Each row of a before or after table is a point. The points were changed in one or more steps. Then noise was added and the rows were shuffled. The steps act on columns, c1 being the first. Write out the steps. A step turns or swaps two columns, mirrors them in a line or flattens them onto one, adds a multiple of one to another, or multiplies or shifts one. Angles are multiples of 10 degrees, from the lower column toward the higher: turns from -170 to 170, lines from 10 to 170 but not 90. Use the fewest steps. Two steps may share a column if one is a turn and the other turns, adds or multiplies; they go together, in the order done. Otherwise the lowest column goes first.

Before:
[[ -9 -20]
 [-12 -90]
 [  4  -4]
 [ -4  10]
 [  8  50]
 [-27  19]
 [ -6 -32]
 [ 11 -53]
 [ 40   3]
 [ 43 -15]
 [ -9 -30]]
After (11 x 2):
[[ -5   2]
 [ 31  -9]
 [ 10 -51]
 [  7  -7]
 [-46  -2]
 [-29  45]
 [ -5  32]
 [  3  21]
 [ -1  33]
 [-36 -16]
 [-19  88]]
Steps: turn c1 and c2 by -160 degrees

Before, 12 rows:
[[ 27  35   8]
 [ -2  28  -5]
 [ -2  39  15]
 [ 22 -56 -33]
 [ -9  22 -33]
 [ 48 -23   0]
 [ -7  45  15]
 [-11   0  -7]
 [-22 -17 -33]
 [-27   2 -14]
 [-15  -9   5]
 [ -5  32  -4]]
After:
[[ 71 -26 -20]
 [ -8 -27 -10]
 [-29  -1   7]
 [ -6 -24 -36]
 [ 58  32  58]
 [-66 -10  11]
 [-14 -31 -13]
 [-24 -35  20]
 [-39   8   0]
 [-16 -33 -33]
 [-54  -2  39]
 [119  21  12]]
Steps: multiply c1 by 2.5; turn c2 and c3 by -150 degrees

Before, 12 rows:
[[ -50   46   97   11]
 [   5  -11   62 -102]
 [ -10  -44   -4   31]
 [ -35    9  -13   20]
 [ -48   39    9   13]
 [  19   31  -19    9]
 [  18  -29   -1  -18]
 [  11   13   -9  -34]
 [ -44    8    1    5]
 [ -35   27  -13    5]
 [   2  -20    1   27]
 [ -13  -14   -7   30]]
After, 12 rows:
[[-38  32  65   0]
 [  0   4 -14   5]
 [-52 -47  19   0]
 [-15  30   8  -1]
 [ 12 -16   2  -1]
 [ 17  -4 -42   0]
 [  4 -43 -50   0]
 [-43  41  55   0]
 [ 23 -26  16   2]
 [-33  48  48   0]
 [-47  23  75  -2]
 [ -7  46 -22   1]]
Steps: add 1.5 times c1 to c3; turn c2 and c3 by 130 degrees; multiply c4 by 0

Before:
[[ 49 -43 -14 -29  -4  -8]
 [ 26 -15   8 -11  -9  30]
 [-24 -32 -66  25 -14 -15]
 [ -5 -38 -77  25 -34 -34]
 [ -2 -30  14 -20  38  26]
 [-17   3   5 -53   6  22]
 [  4  19 -13  14  46 -47]
 [ 22 -28 -57  45 -41 -30]
 [ 32   3 -14 -37  40  40]]
After, 9 rows:
[[-12  49  76 -16 -82  34]
 [-10  -9  14 -54 -60 -39]
 [-26  18 -13 -33  -8  37]
 [ 14 -31  17 -58 -13 -15]
 [-42 -15  46 -72 -53 -17]
 [-33  34  48   5 -91  22]
 [-11  13   5 -80  -4 -47]
 [ 19  46  61 -13 -66  22]
 [ 24   1 -10 -90 -39 -12]]
Steps: turn c1 and c6 by -150 degrees; mirror c2 and c3 in the line at 150 degrees; shift c4 by -40; shift c5 by -50

Before (12 x 8):
[[-12  28 -16  -1   2  53   5  42]
 [  2  14  28  24 -30  -7 -70 -10]
 [ -9 -11  16  29  -7  29 -56 -42]
 [-23 -40  14 -44 -19  23  -4 -25]
 [-32 -15  -4   4 -34  32  -2   6]
 [ 42  24 -22  24 -17  48 -42  51]
 [  6  31  44   0  17  45 -33  -2]
 [-11 -24  50 -20 -54  26 -38  -6]
 [-18   4 -21  40  -8  50  -4  42]
 [ -2   8  -4  32  -7  62 -20   6]
 [ 48   4  47  35 -19   0 -48  -5]
 [-39 -65  -6 -23 -23  33 -11  41]]
After:
[[  -9 -103   -2   22  -22   23   25   55]
 [   1  -63   13   52  -22   18   17  -10]
 [  -6  -40   49   21  -54   47    1    0]
 [ -18   45  -14   -8    6   21   49   38]
 [  16    6  -22  -42   -6   32   41   41]
 [  18    6    0  -27   -9   53   42    3]
 [  -4    5   42  -48  -22   42  -27  -34]
 [  19  -24  -12    9  -34   20   29   23]
 [  21   19   31  -13  -29   64  -39   -8]
 [  -3   50   45   -5   16   52   21    0]
 [  47  -17   18   -3   -5   65   -4  -26]
 [ -34   40  -21  -59  -17   60   18   11]]
Steps: turn c1 and c8 by -40 degrees; turn c1 and c4 by -140 degrees; multiply c2 by 1.6; turn c6 and c7 by 60 degrees

Before, 8 rows:
[[ 16  27  36 -36 -11   9  51 -18 -22]
 [-43  19 -22  -6  35 -16  -1 -25 -25]
 [ 26  28 -18 -23 -18  52  69 -18 -18]
 [-12  26  13 -61 -25  57  57 -18  13]
 [ 21 -27  -9  -8   5 -14 -61  33  17]
 [ 15 -47  -4  20  10 -22 -81 -31  24]
 [-29   0  16   6  20  33 -11 -10 -40]
 [ -5 -21   6 -49  13  35  69 -14 -22]]
After, 8 rows:
[[-55  26 -30  71  25  -3 -23 -28  -1]
 [-30 -20 -12  71   6 -21 -47   2 -20]
 [  2 -29   7 -61 -40  25  -7  21  21]
 [-43  27  23  59  21 -37 -58 -34   1]
 [-15   0 -16 -12  16 -43   2   9 -41]
 [ 14 -47  16 -83   2  21  19  -7  14]
 [-12  27   4  49  33   3 -38 -21 -38]
 [ 28  20 -31   0  55 -32  -8  15   5]]
Steps: turn c1 and c6 by 120 degrees; turn c5 and c8 by 60 degrees; add 0.7 times c2 to c5; turn c3 and c9 by -50 degrees; swap c4 and c7

Before, 14 rows:
[[-17   4   0  12   0  -2   2   5  12  12  10]
 [-48  -3  -4  -1  14   2  -2 -11   0 -39   6]
 [ -2  -5  -7 -22  -7  19   8   0 -28  -4   5]
 [  3   0  -6  -2  -3  23  13   0 -20   7 -11]
 [-23  18  11 -16  -4  -1  15  -6   9   4   9]
 [ -8  22  -9 -13  -8   9 -48  -8   0  19   7]
 [  1  -6  27 -23  -5  18 -18 -12   9   8   8]
 [  0   8  13   5 -15  13  11  -1  12  14 -27]
 [-22   4  20  -1  49  22  15  -4  13 -14 -23]
 [  3  -4  -7 -18  -3  -6   3 -12  13  -8   3]
 [ -8  -4  -4 -10 -14  19 -41  16  -1   1   9]
 [  0  -5  -5 -19 -11  -7   8 -10 -64  17   0]
 [-48  -9 -10 -20  -9  -2  13  -1  -2  19  -2]
 [ -3   7  -4 -18 -12   1   0  30   6 -10 -28]]
After, 14 rows:
[[ -4  -6  28 -24  -4 -11 -17  -4 -15  18 -19]
 [ -8  -4  -7 -17  -2  10   5  -5 -24  -5   7]
 [ 12  -6  -7 -22  -8   0   9  -1  51  19  16]
 [  4   1  -5  -2  -3 -12  13   0  39  21   9]
 [ 18  19  12 -16  -4  -3  15  -1 -33  -3  31]
 [ -4   8  13   4 -14 -16  11  -1 -22  10 -10]
 [ 16   4  19  -2  49  11  15  -2 -39  24  -1]
 [ 46 -10 -10 -19  -9 -19  13   0 -29  -5  18]
 [  9  -4  -4 -10 -14  -3 -41   7  -4  19 -52]
 [ 46  -3  -4  -1  14  38  -2  -4 -32   9   5]
 [ 12   5   0  12   0 -12   2   2 -34  -4  13]
 [  7  22 -10 -13  -7 -20 -47  -2  -5   6 -67]
 [ 22  -5  -5 -18 -11 -16   7  -6 120  -9  12]
 [  1   7  -4 -18 -13   9   0  12 -15   3 -29]]
Steps: turn c1 and c9 by 160 degrees; multiply c9 by 2; turn c6 and c10 by 100 degrees; add 1.5 times c7 to c11; multiply c8 by 0.4

Before:
[[ 14 -24   6   4 -14  -6  41   3  -8  -2  38   9]
 [-12   3  -6  12  14   2 -27   9  -5  -3  -3 -24]
 [ -1  27  44  17 -13 -10  53 -29   2   3 -25 -36]
 [-30  14 -24   8  28 -15  -3  -6 -17  -3 -28   0]
 [ 16   8  36   0  13  33  15   1   4  21  38   6]
 [ 13   7   0   0  28  16  12   1   4  -8  -6 -17]
 [  9   3 -16  29 -27 -16  -1  -8   1   3 -40   3]
 [-28  40  42   0  -1  20  12  19  -4 -45  -3  -2]
 [  3  -1   7  46  17 -11  -2 -27  32 -19  14 -23]
 [  0   1  22 -32  -1  10  -8 -32 -21  -2  -3  -3]
 [  3 -14 -10 -15  -1   7   9 -27  23  10  35 -13]
 [-10 -21 -10  27 -11  21  10   4  -3  -8 -16   2]
 [-15  14 -24  19  -5   2  10 -16 -17 -31  15 -12]]
After:
[[  14  -22   12   -5   -8  -23   20   11   14   18  113   -6]
 [  17    8   73   -1    7   13  -10   -9   -3   41  113   12]
 [   8    3  -32  -13    3   -8    8   38   -2   23 -119    5]
 [ -28   23   84  -15  -10    5   -5   -7  -33  -25   -9   14]
 [ -30   -4  -46    0   27   -7    6  -15  -22   17  -83   -3]
 [ -10  -16  -20  -20    7    7   -6   20   14   12  -49   -8]
 [ -12   -1  -12  -15   12   14  -12   -7   -6   17   -9  -26]
 [ -16   -5  -47    1   16   -4    4   19  -21  -10   45  -15]
 [  14    7    0   -1   18    3   -2  -22   -3   12  -17  -11]
 [   3   24   15   -9   51   -5    6   21   20    1   42   -7]
 [  -2   20   87   11   16  -32   26   30  -20   22  -75  -22]
 [   1  -16   44   45   -4    9   -9   -2  -14   17  -10  -14]
 [   3    8  -20   30    3    0    1    6   26   31  105   -7]]
Steps: turn c2 and c9 by -50 degrees; add 0.7 times c2 to c12; multiply c3 by 2; turn c4 and c8 by 130 degrees; turn c5 and c8 by -50 degrees; flatten c6 and c7 onto the line at 140 degrees; shift c10 by 20; multiply c11 by 3

Before, 10 rows:
[[ -3  23  -7   3  -8  -3   8  21   7  30 -35   7   6  17]
 [ -5  -1 -16  17  -1 -18 -19   3   5  11  23  -4   9 -19]
 [ -1  17  -3  22   8  12 -14 -14 -34   4  24 -41   3 -26]
 [  4  17  16 -21  14  -7 -10 -18   2  23  13  -3  -7  26]
 [ 31  -3   1 -54  14 -14  13  17 -20  22  24  -7  15  29]
 [ -1  15  13  19  28  -2  11  11  11  23   2 -33  -1  37]
 [ 32   7 -27  24  28  10  11 -43 -11  -6  21 -18 -79 -37]
 [  7  -2 -17  19 -38  33  13  -4  19  -4 -39  -2  18  41]
 [ 13  22   2  13  11  -9  -4  -6 -30 -23 -14 -16   8  45]
 [ -2 -52   0   5   5  41 -60   0 -16  31   8   3  -2  43]]
After (10 x 14):
[[ 10  -4  -4 -43   3 -18   6 -18   0   7  23  15   7 -20]
 [ -3 -14  -7 -51  30  33  -3  14  25  -8 -39  16  -1  41]
 [ -1  12   3 -30 -18  10  32  31 -23 -33  21  32  94 -37]
 [-20  36  15 -34 -13  -9   8   1  -5 -17 -15   7   4  45]
 [ 23   4  35 -44   2  -2 -15   4 -33   5   2   5  17  37]
 [ 23  12  11  52   4  -7  21   1 -18   0  13 -12 -11  26]
 [ 31 -29  -3 -11 -42  40  30 -53  18   8   9  -2   6  43]
 [ 29  13 -10  -9  22  -3 -22  -4  -3   9 -35   3  -4  16]
 [  4  34  35 -52 -17  12  19  -5   1   1  25  23  15 -26]
 [ 27  10   6 122 -22 -14 -22   3  -4 -27  25   3 -61  29]]
Steps: turn c1 and c10 by -80 degrees; turn c2 and c9 by 40 degrees; turn c5 and c9 by -120 degrees; mirror c3 and c12 in the line at 150 degrees; multiply c4 by 2.5; turn c4 and c13 by 160 degrees; turn c7 and c8 by 120 degrees

Before (9 x 18):
[[  3  16  56 -18   8  -8  13   9  27  45 -13  15  -2  -8 -11  10  -9  53]
 [ 11  36  38  39  -8 -38 -17   0  36  17  -1  35 -41   0 -10 -67  12 -10]
 [-18   5  43 -21 -38 -44   2  52  13 -23   3  11  -6  -7 -13  11 -27 -22]
 [ 20  15  29  18  25  32 -18   0  52 -16  13  25 -38  -1 -15 -32  36  38]
 [ -2  15  53   4  -8  27 -25  -7  -2  18  20   4  49  27   2  16 -22 -19]
 [-31 -32  -7   6  16 -51 -24  42   7 -31  -8  32 -30 -72 -28  14 -22   9]
 [-35  -5  -4  13 -14 -23 -34  44 -14  21  -2 -23 -25  -5 -27  39  23 -16]
 [ -2  19  -4 -44  38 -12  67 -15  18 -84 -91 -48 -10  -2   4  26 -12 -65]
 [ 13 -15  17  -6 -29 -38  11  -2 -22  19 -15  41  57  40 -29 -27  28 -63]]
After (9 x 18):
[[-28 -45  16  49 -29 -39  11  -4 -25  17 -15  -1 -31  40  15 -70  28  63]
 [  9 -15  13 -28 -14 -22 -35 -48 -11   5  -2  24   7  -5  42  48  23  11]
 [  7  14 -26   9 -38 -45   1 -41   7 -39   2  17  19  -7  21 -13 -27  40]
 [-13 108 -27 -56  -8 -39 -18  -6  47  17  -2 -44  -4   0   1 -75  11  27]
 [-26  44 -44 -40  25  32 -17   5  57 -15  12 -15  11   0  -2 -50  37 -18]
 [  5 -97   3 -28  17 -51 -24 -29   9 -43  -7  30  14 -72  40 -43 -23 -12]
 [  3  45 -35  35  -8  26 -25   1  -1  20  20  16 -34  27  -1   0 -23  42]
 [  5  57  36  20  38 -12  68  42   4 -74 -90  -1  40  -4  -2  81 -12  54]
 [-10  48 -76  11   7  -8  13 -24  21  40 -12  17  15  -8   7 -19 -10 -18]]
Steps: turn c1 and c15 by -140 degrees; multiply c2 by 3; turn c3 and c18 by 150 degrees; add 0.3 times c4 to c9; turn c4 and c13 by -130 degrees; mirror c8 and c10 in the line at 100 degrees; multiply c12 by 1.6; turn c12 and c16 by -70 degrees
